Each row of a before or after table is a point. The points were changed in one or more steps. Then noise was added and the rows were shuffled. The steps act on how far a point lies along the listed directions, d1 being the first. Write out the steps. A step turns or swaps two directions, mirrors them in a line or flattens them onto one, adds a multiple of one to another, or multiplies one. Angles are multiples of 10 degrees, from the lower direction toward the higher: turns from -170 to 170, lines from 10 to 170 but not 90. Use the fewest steps. Two steps may share a direction if one is a turn and the other turns, adds or multiplies; they go together, in the order done. Otherwise the lowest direction goes first.

Directions:
(1): 10.7	19.1
(2): -19.1	10.7
Before, 12 rows:
2.8	3.9
5.2	-0.5
-6.2	0.6
-4.0	-7.4
-4.1	-0.4
-4.0	-6.9
-3.8	-5.6
1.7	-4.8
0.2	-7.2
-5.0	3.9
-6.1	-6.9
3.1	-6.1
After (12 x 2):
6.0	-13.4
-6.7	4.4
7.8	-8.8
5.9	-6.8
2.5	0.9
-2.4	-1.4
-3.6	7.0
6.4	-13.2
6.8	-13.6
-1.6	-2.7
5.1	-10.3
7.7	-11.7
Steps: add 1.5 times d1 to d2

Directions:
(1): -15.9	15.8	14.7
(2): -17.4	1.3	-20.3
(3): -12.7	-21.6	9.5
Before (14 x 3):
2.4	-3.3	-5.1
2.1	-7.9	-3.9
5.1	3.0	-0.2
-5.6	-3.7	0.1
-0.6	2.9	-5.0
7.2	-3.7	0.6
-4.3	-0.5	-1.0
1.9	4.2	-3.4
2.7	-10.6	-3.2
5.1	-10.9	-1.5
-1.9	-9.8	-5.4
1.3	4.0	-6.4
1.6	-5.9	5.4
1.9	-0.9	-2.0
After (14 x 3):
2.2	-1.5	-2.3
1.0	1.6	-6.6
3.2	-4.4	-6.2
2.7	-8.6	-4.4
-0.6	-2.9	7.8
3.0	-10.9	-3.1
2.4	3.9	-3.3
-0.2	-12.0	-7.0
3.8	4.3	1.2
-2.4	-2.1	-3.2
5.3	-1.5	2.9
4.1	-9.8	-0.5
-3.9	-5.2	-1.6
2.7	2.5	-7.9
Steps: add -0.7 times d2 to d1

Directions:
(1): -8.6	-5.3	15.1	-26.5	17.0	10.8
(2): -16.2	7.0	26.7	8.9	-4.5	-17.8
(3): -2.4	29.5	3.2	-2.6	-11.7	20.2
Before, 14 rows:
-2.6	1.9	0.9	2.3	-0.2	-2.1
-2.0	6.6	5.0	1.5	-4.7	-1.1
1.7	10.3	-1.5	0.3	-5.6	4.3
0.2	6.8	6.7	0.6	-1.5	-2.7
0.1	-5.3	-0.1	-4.0	5.3	-2.0
-2.7	5.8	7.7	1.4	-1.7	3.2
-3.5	1.6	5.4	-1.0	-1.6	-5.8
-1.9	-8.4	0.1	-9.8	5.2	-0.3
-0.9	-9.6	6.6	-2.4	3.7	-1.2
3.4	-3.8	-5.1	3.4	1.5	-1.3
1.0	7.1	-0.6	2.6	-3.6	3.6
0.4	-6.9	3.4	-3.3	6.1	-3.8
1.2	-6.3	-6.2	3.0	3.0	-1.5
-0.1	-7.7	7.2	2.7	3.3	-7.9
After, 14 rows:
4.2	2.1	-2.9	4.5	-3.1	2.1
4.4	1.9	-5.4	0.3	-2.4	2.4
-1.3	0.2	2.3	2.6	0.0	-6.0
2.3	-3.7	2.2	6.8	-4.3	-2.7
7.0	2.7	-5.0	1.3	-1.6	-0.3
0.4	0.8	-4.4	-0.2	0.7	1.5
1.2	-1.5	1.6	4.2	-1.2	-5.7
-0.8	-2.8	2.8	-3.4	5.1	1.0
0.6	1.9	-0.7	-2.9	1.2	4.3
-3.2	-3.8	1.7	-1.6	5.0	0.6
-4.8	0.3	4.2	3.4	-4.2	-8.7
3.5	0.7	-6.3	1.5	-3.9	-1.9
0.5	3.9	0.3	-3.9	0.4	3.0
6.0	-3.8	-4.1	5.6	-0.7	-1.7
Steps: turn d1 and d2 by 130 degrees; multiply d3 by 0.4

Directions:
(1): -4.4	-31.1	3.6	15.1	-5.3	4.8	14.1	-21.0
(2): 27.8	-6.3	-0.5	4.5	20.7	-24.5	-3.5	-6.5
(3): 6.8	16.9	8.8	-6.6	19.5	21.7	15.1	-19.7
(4): 5.1	15.0	8.1	15.2	-12.5	-13.0	30.8	9.9
(5): 1.8	-8.2	27.8	14.9	12.9	12.5	-7.5	21.8
Before, 12 rows:
5.1	2.5	0.3	-0.4	3.8	-8.4	-8.3	4.4
7.3	6.8	3.3	-0.5	0.9	-5.7	2.7	4.7
-2.3	0.1	-1.9	-5.3	-2.0	3.7	1.8	-7.3
3.2	3.5	-1.4	0.9	3.0	-6.5	2.1	-2.1
-0.6	-3.1	-0.6	-0.9	-0.5	2.5	0.2	-3.2
1.4	4.5	-4.2	-4.7	3.5	1.7	0.1	-6.2
-2.4	-2.1	4.3	-0.9	4.1	7.7	4.1	-1.7
6.6	-2.2	-0.6	-1.5	6.7	-7.7	-6.4	5.3
-4.4	-2.4	9.3	4.7	-0.2	6.2	6.6	-2.8
0.2	7.2	-0.1	0.2	0.4	-8.1	-3.4	5.8
-5.1	3.0	4.9	0.9	1.4	10.6	2.9	-4.6
0.8	3.5	-6.1	-3.3	-1.0	-2.8	1.2	0.2
After (12 x 8):
-5.2	-2.8	-3.5	-1.4	-2.5	5.3	2.5	-8.4
-5.3	-9.7	-2.6	-1.1	-7.6	2.3	2.6	-8.6
2.6	9.6	1.1	-0.9	4.2	-6.8	-1.3	2.7
-6.0	0.3	2.2	-2.1	-1.0	5.1	-0.8	6.3
7.9	7.3	1.6	-5.6	12.4	0.1	-3.1	1.7
5.1	11.3	4.3	-2.6	1.0	-0.3	4.1	3.5
-9.2	1.2	1.7	1.1	-6.6	5.2	-3.2	4.6
6.4	9.3	2.9	-3.7	8.9	-1.4	-5.2	0.4
-1.5	-5.3	-0.8	-0.4	-2.0	1.6	0.3	-3.0
-0.2	-3.6	-5.0	0.1	-1.3	-1.4	5.2	-5.4
0.3	2.7	-0.3	1.3	1.9	-0.2	6.6	-6.1
-5.3	1.5	6.4	2.3	-4.1	1.9	0.0	6.7
Steps: add -1.5 times d5 to d1; turn d2 and d3 by 70 degrees

Directions:
(1): 30.5	-1.3	6.8	6.8	-9.0	9.5	-9.6	10.7	4.7	-25.5	23.7
(2): 2.8	-6.8	27.7	10.7	-22.0	15.2	15.1	-23.8	3.8	-0.2	-13.5
Before:
5.6	2.3	-0.9	-4.5	0.7	1.4	-3.3	4.2	3.4	-4.8	6.7
5.1	0.8	-1.6	1.0	1.3	0.1	-1.6	5.8	-0.3	-5.6	5.8
-5.3	3.8	-2.1	-2.0	3.8	-3.2	1.3	-4.4	0.2	8.8	-7.5
-12.5	-2.4	7.1	-1.2	-3.5	-0.9	8.1	-10.3	-2.3	10.3	-12.7
5.8	1.6	4.2	4.4	-5.2	4.3	3.6	-0.1	0.8	-2.6	2.8
0.8	-0.9	-6.7	-1.2	1.6	-2.6	-3.2	5.4	1.3	0.3	4.3
2.2	1.2	11.3	4.2	-4.9	3.3	3.5	-6.7	-1.0	-2.8	-2.8
-9.8	3.0	-4.4	-2.9	8.3	-7.0	-0.3	2.6	-3.7	4.5	-5.7
3.0	-0.2	3.9	5.0	-5.8	5.3	2.4	0.2	0.2	-1.0	0.6
1.7	0.7	-0.6	2.7	-0.8	0.5	-0.6	3.1	0.5	-3.7	4.4
2.0	-2.1	5.7	3.0	-6.1	1.9	-0.3	-2.2	-0.5	-2.2	-1.9
-6.7	-0.1	-1.6	1.3	3.3	-3.4	2.2	-2.7	1.5	4.7	-1.2
After (12 x 11):
6.1	2.0	0.1	-4.1	0.0	2.1	-2.7	3.5	3.7	-4.9	6.4
5.7	0.4	-0.4	1.5	0.4	0.5	-1.4	5.3	0.2	-6.0	5.5
1.1	-1.9	5.6	2.9	-5.7	1.7	0.0	-2.9	-0.7	-1.8	-2.8
-14.0	-1.4	4.9	-2.2	-1.3	-2.1	7.5	-8.7	-2.9	11.9	-12.6
2.2	-0.5	4.4	5.1	-5.6	5.0	3.1	-0.7	0.5	-0.2	-0.1
2.0	-1.0	-6.3	-1.1	1.1	-2.1	-3.2	5.5	1.5	-0.6	5.0
0.5	1.4	10.7	4.0	-4.4	3.3	4.4	-7.7	-1.1	-1.6	-4.2
-6.7	-0.3	-2.0	1.2	3.5	-3.8	1.3	-1.9	1.6	4.4	-0.1
-8.7	3.0	-5.4	-3.1	9.0	-7.5	-1.4	4.1	-4.0	3.5	-4.0
5.3	1.5	5.0	4.2	-5.7	4.6	4.3	-1.1	1.0	-2.0	1.9
1.7	0.7	0.2	2.8	-1.4	1.1	0.2	2.4	1.0	-4.4	4.1
-5.0	3.9	-3.7	-2.8	4.9	-4.0	0.3	-3.5	0.4	9.0	-6.4
Steps: turn d1 and d2 by 10 degrees

Directions:
(1): 0.1	19.3	18.6	20.1	16.0	-4.1	23.5	4.6	21.5	0.1	15.2	-14.8
(2): 8.9	2.7	-2.0	-8.7	35.8	15.4	-5.2	-19.8	-9.9	24.8	-2.8	-7.7
Before (13 x 12):
-3.5	-5.9	-3.2	-4.8	-10.2	-3.1	-3.5	1.1	-4.6	-4.7	-0.7	5.2
0.7	-1.7	-4.5	-5.8	-5.2	0.7	-7.4	-1.6	-5.7	0.7	-6.5	3.3
3.8	-2.2	-3.4	-7.6	3.6	0.3	-5.2	-4.2	-4.8	5.6	-0.8	0.1
3.0	5.2	6.6	2.1	8.4	1.9	7.5	-3.7	2.9	1.8	2.3	-1.6
-3.4	2.4	1.8	8.5	-7.8	-3.1	8.8	7.3	5.6	-8.1	3.8	1.2
0.4	0.0	1.3	3.4	5.2	-4.2	4.8	0.9	1.0	3.1	1.0	-2.4
1.0	-7.1	-4.3	-4.7	0.9	4.0	-6.5	-3.5	-6.9	3.8	-3.4	4.0
-2.1	-3.8	-3.8	-5.2	-7.8	0.3	-3.2	-2.8	-4.2	-1.8	-3.1	6.7
-0.9	2.9	3.3	6.3	-7.2	-3.8	2.9	6.8	4.5	-8.7	2.8	-1.3
0.6	-1.5	2.7	0.2	6.0	1.7	2.0	0.1	1.0	3.9	-1.4	-2.5
-0.6	3.8	3.3	5.6	2.1	0.2	2.3	5.0	3.6	-0.9	3.2	-2.1
-1.5	-0.8	-5.3	-5.1	1.0	2.3	-3.7	-2.2	-2.6	3.0	-0.5	1.6
0.3	6.2	5.1	4.6	5.1	-0.6	9.7	0.2	7.8	-0.5	6.4	-2.4
After:
-1.9	1.2	5.4	7.7	-2.8	-2.1	6.8	4.8	6.4	-3.4	5.4	-0.8
-4.3	3.4	0.2	2.0	-1.9	-2.0	3.9	2.8	5.0	-1.2	4.2	0.0
0.0	-5.1	-3.0	-2.1	-1.4	-4.3	-1.0	1.0	-3.9	1.3	-2.6	2.2
-0.5	4.1	6.0	3.1	9.0	0.2	6.8	-3.2	3.3	3.7	6.1	-4.8
0.5	-2.4	-3.0	-2.8	0.6	3.4	-6.4	1.4	-5.1	1.9	-2.7	2.2
4.1	0.3	-2.4	-3.2	9.5	6.0	-5.2	-4.8	-5.8	5.4	-2.2	-2.4
2.3	-1.6	-5.0	-3.6	10.5	8.2	-1.5	-6.5	-7.4	8.4	-2.6	1.0
0.8	-5.7	-6.7	-8.6	-2.9	2.6	-5.3	-3.7	-5.8	0.6	-3.5	5.8
0.8	-4.9	-1.8	-5.9	-7.9	0.2	-2.9	-1.5	-5.7	-4.1	-4.4	7.4
-1.2	-5.1	0.6	-1.0	-4.6	-1.4	0.1	3.5	0.4	-1.5	-3.0	1.0
0.1	8.4	5.7	5.2	0.9	-2.4	5.9	2.0	5.6	-1.0	1.5	-3.7
-0.3	2.2	2.7	1.4	-5.6	-6.6	3.6	4.9	5.3	-4.3	4.2	-1.0
-1.0	6.1	5.3	3.8	4.1	0.3	8.1	-3.2	5.7	0.8	3.1	-2.0
Steps: turn d1 and d2 by 170 degrees

Directions:
(1): 11.1	-14.1	-22.2	9.4	3.0	6.4	8.2	9.9	-5.4	0.9	-25.4	13.4	6.1	36.7
(2): -6.1	31.8	6.6	9.9	15.6	-7.9	6.2	-12.9	-27.5	-7.3	5.2	12.7	-19.9	16.2
Before, 13 rows:
-4.1	0.3	4.8	-2.5	-1.5	-0.5	-4.4	1.2	2.9	-1.2	4.5	-5.3	-0.6	-10.5
2.4	-13.1	-7.1	-7.4	-6.5	2.9	-1.9	6.2	11.3	4.4	-4.9	-5.6	9.7	-8.4
-1.6	0.3	5.6	-3.0	-0.8	-2.5	-5.3	-1.7	3.5	-1.3	6.4	0.0	-1.4	-11.0
-4.1	8.2	5.3	0.8	3.6	-5.0	-2.5	-3.8	-6.2	-2.4	5.3	0.4	-6.2	-1.3
0.5	-12.9	0.3	-6.2	-8.3	3.8	-2.7	0.3	13.0	1.6	0.0	-7.3	6.1	-9.4
-0.4	0.3	-1.0	-0.8	1.2	1.1	0.8	-1.5	-1.9	4.0	0.3	1.2	1.8	1.6
0.3	-4.3	-1.8	-3.2	-3.4	-1.0	-1.5	0.7	4.8	0.6	3.3	-2.3	2.9	-4.5
3.7	-10.8	-5.3	-1.7	-2.3	3.3	-1.6	8.5	4.6	2.2	-7.2	1.1	7.5	5.3
1.2	3.7	3.0	-1.0	1.1	-3.3	-0.1	-1.3	0.1	2.2	2.0	-2.5	-2.4	-1.3
-0.7	3.8	0.1	0.4	1.7	0.0	0.8	-1.4	-2.0	-0.9	2.0	-1.6	-0.8	3.4
1.4	-14.0	-10.2	0.7	-6.7	4.7	2.8	2.7	8.6	4.4	-10.4	-0.8	11.5	5.4
-0.2	-0.2	-5.5	0.9	-0.2	0.1	-0.3	0.1	1.5	0.8	-4.0	1.1	2.1	5.2
-1.5	-1.1	3.0	-4.5	-1.9	0.0	-2.6	0.6	2.9	1.8	3.6	-4.2	-0.1	-12.4
After:
-0.6	-1.1	-0.9	-1.6	0.6	1.2	0.3	-0.9	-0.4	4.4	0.3	0.3	2.4	0.1
0.4	8.0	-8.3	3.1	6.8	-1.9	5.6	-1.2	-12.1	-1.5	-8.1	8.2	-4.2	14.7
1.2	2.7	3.6	-1.6	0.6	-3.5	-0.2	-1.4	0.8	2.7	2.2	-3.0	-1.5	-2.3
-0.4	-0.6	0.6	-1.7	-0.9	1.0	-0.9	-0.5	2.2	0.3	2.6	-4.6	2.0	-1.4
0.1	-1.8	-5.7	0.2	-1.3	0.6	-0.5	0.4	3.1	1.0	-4.1	-0.4	3.0	3.7
-2.0	6.6	5.2	0.2	3.7	-4.2	-3.3	-4.0	-4.1	-3.2	5.6	4.6	-6.1	-3.4
-0.1	4.2	-2.2	1.4	1.8	-2.8	1.6	-2.3	-4.9	-1.7	2.1	3.5	-3.4	5.3
-3.3	0.0	5.8	-3.5	-1.7	-3.2	-5.2	-0.9	3.3	-0.2	6.8	-5.0	-0.6	-10.7
3.4	-3.0	-5.4	2.3	2.4	2.2	0.9	5.8	-3.5	0.6	-8.2	6.1	2.3	13.5
-5.0	8.5	4.6	1.8	3.8	-2.6	-1.8	-1.4	-6.7	-3.5	3.5	0.1	-5.9	-1.4
-1.0	8.7	-0.8	4.3	5.2	-0.6	4.7	-7.5	-10.0	-3.9	-3.0	6.8	-8.0	13.9
-2.2	8.3	2.1	0.2	4.5	-2.1	0.8	-2.5	-8.3	-0.9	1.7	2.5	-6.7	-1.1
0.4	-3.0	-10.9	6.1	0.0	2.4	6.8	-1.3	-3.8	1.6	-12.2	6.4	4.6	17.6
Steps: mirror d1 and d2 in the line at 160 degrees

Directions:
(1): -19.8	13.8	26.3	-11.2	-1.9	12.0	-0.3	-10.7	-19.4	-9.9	-10.5	2.1	-15.7	15.3	7.6	-12.1	31.9	-24.8	14.7	4.1
(2): 24.5	20.3	2.5	24.5	12.1	10.5	-4.8	-20.3	6.9	15.2	-7.6	-23.9	21.3	-0.1	-12.8	14.9	12.8	-20.6	-0.5	12.4
(3): 13.8	7.8	11.1	28.9	-5.4	-8.4	4.0	13.4	2.3	12.2	22.1	13.5	7.3	36.3	17.3	-15.9	8.1	17.1	12.7	4.9
Before, 13 rows:
-1.7	1.9	2.4	-3.3	3.1	-0.7	-1.5	-7.6	-2.9	-2.3	-7.3	-3.3	0.7	-5.5	-2.9	6.8	4.5	-8.4	0.5	2.8
7.0	-0.6	2.9	4.1	-1.0	-4.7	1.2	6.4	1.5	2.7	5.4	3.4	0.3	3.9	0.4	-2.1	-4.8	3.7	-0.5	-2.8
-2.1	-0.5	0.1	0.5	-4.9	-2.2	3.7	5.2	2.3	-0.8	2.9	6.3	-4.1	2.1	0.2	-5.1	-1.6	6.1	0.7	-2.8
-2.9	-0.8	2.1	1.4	-2.7	1.2	2.3	1.8	-1.4	1.5	2.6	0.0	-4.3	6.5	4.3	-1.7	2.1	3.2	1.0	0.2
-4.6	0.4	6.7	1.6	-4.1	-1.4	2.6	2.7	-3.3	-0.9	1.4	6.4	-3.5	9.2	7.8	-7.0	2.9	-1.5	5.3	-1.4
-5.5	1.8	6.4	-3.2	-5.4	0.2	0.1	2.4	-3.9	-1.9	3.3	7.5	-5.3	4.2	5.6	-5.0	2.2	1.4	3.7	-1.7
-3.2	-8.7	-6.0	-7.3	-1.6	-2.9	2.2	3.4	2.2	-2.7	-0.1	2.8	-3.1	-7.1	-0.8	-0.3	-8.7	6.0	-6.2	-5.3
0.5	-1.7	2.9	1.4	-3.0	-3.3	-0.6	3.4	-0.9	-1.6	3.2	2.1	-1.7	5.0	1.1	-4.1	-2.9	5.6	4.9	1.6
-3.2	-9.0	-6.7	-3.2	-0.2	-2.1	2.0	1.4	3.4	-6.8	0.0	1.3	-1.3	-10.0	-0.8	0.7	-7.6	8.4	-3.0	-2.4
-4.8	-3.9	0.8	-1.1	-1.4	-1.8	0.7	6.4	0.4	-2.1	1.7	3.5	-1.1	-1.2	0.1	-1.0	-3.2	6.8	-1.3	-3.3
4.5	6.6	1.2	4.0	1.8	7.2	-2.7	-6.9	0.1	2.1	-4.0	-9.3	2.4	0.3	-6.6	2.7	7.7	-10.9	1.1	5.0
4.5	5.1	-0.8	3.5	4.6	4.7	-0.8	-4.2	1.6	4.2	0.0	-5.5	5.9	-3.7	-4.5	7.2	2.4	-4.1	0.1	3.4
6.7	3.9	-4.9	3.5	8.0	4.2	-0.5	-5.9	6.5	2.7	-4.9	-11.7	7.2	-12.1	-5.5	9.5	-4.3	-8.6	-4.1	2.3
After:
-2.2	4.2	7.7	4.5	-2.2	0.6	0.9	-0.5	-2.3	0.5	-0.2	3.1	-1.2	9.9	6.3	-5.2	5.0	-4.9	6.3	0.0
-7.5	-3.1	5.0	-2.7	-2.1	0.1	0.5	6.1	-1.4	-3.2	0.7	3.9	-2.6	1.0	0.8	-2.5	0.9	3.7	-0.4	-3.5
5.7	1.1	-5.1	3.6	4.0	2.3	-0.9	-1.3	4.5	4.1	2.1	-4.3	6.5	-6.1	-4.9	8.4	-3.4	1.6	-2.0	1.4
-2.0	0.8	3.4	3.4	-2.9	2.9	2.8	0.3	-1.8	2.4	2.2	-1.6	-3.9	6.2	3.9	-1.2	4.6	0.4	2.0	1.0
0.0	-0.1	4.5	1.4	-2.4	-2.4	-1.2	2.2	-2.0	-2.1	2.1	1.5	-2.2	6.5	2.2	-5.1	-0.9	3.4	6.4	2.6
4.9	-1.1	3.9	1.6	-2.2	-5.3	1.7	6.4	0.1	0.8	4.5	5.3	-2.1	4.5	1.4	-3.5	-5.1	4.2	0.1	-3.2
-6.9	-8.9	-2.8	-6.6	-2.6	-1.0	2.0	1.3	-0.6	-10.2	-1.0	3.4	-5.0	-7.2	1.6	-3.3	-4.3	6.8	-0.1	-2.6
6.5	-1.7	-9.7	1.2	6.3	1.0	-0.2	-0.4	8.0	1.7	-1.5	-8.5	6.1	-14.8	-5.1	9.4	-11.6	-1.1	-6.1	-0.2
-8.6	-6.8	-1.3	-10.5	-3.2	-1.7	2.6	2.6	-1.5	-5.0	-1.5	4.5	-7.7	-4.5	1.6	-3.4	-3.9	2.8	-3.9	-5.6
-3.4	1.4	3.4	-0.1	-5.2	-0.3	3.2	4.0	-0.5	-2.0	0.9	6.3	-5.8	3.5	0.3	-5.7	1.4	2.8	2.7	-1.9
-3.8	5.9	9.0	-0.2	-3.8	2.0	-0.8	-1.6	-4.9	-0.7	1.5	3.7	-4.1	5.5	4.2	-3.1	6.4	-2.8	4.9	0.2
2.7	1.4	-1.0	-1.3	3.2	-2.1	-1.1	-7.3	-1.2	-0.5	-7.0	-5.5	3.6	-7.6	-5.1	9.2	1.6	-5.5	-1.8	2.9
8.9	3.8	-4.6	6.4	2.5	5.0	-1.9	-4.8	4.9	4.6	-2.1	-9.5	6.2	-2.2	-8.1	5.1	0.4	-5.3	-2.1	2.8
Steps: turn d1 and d2 by 40 degrees
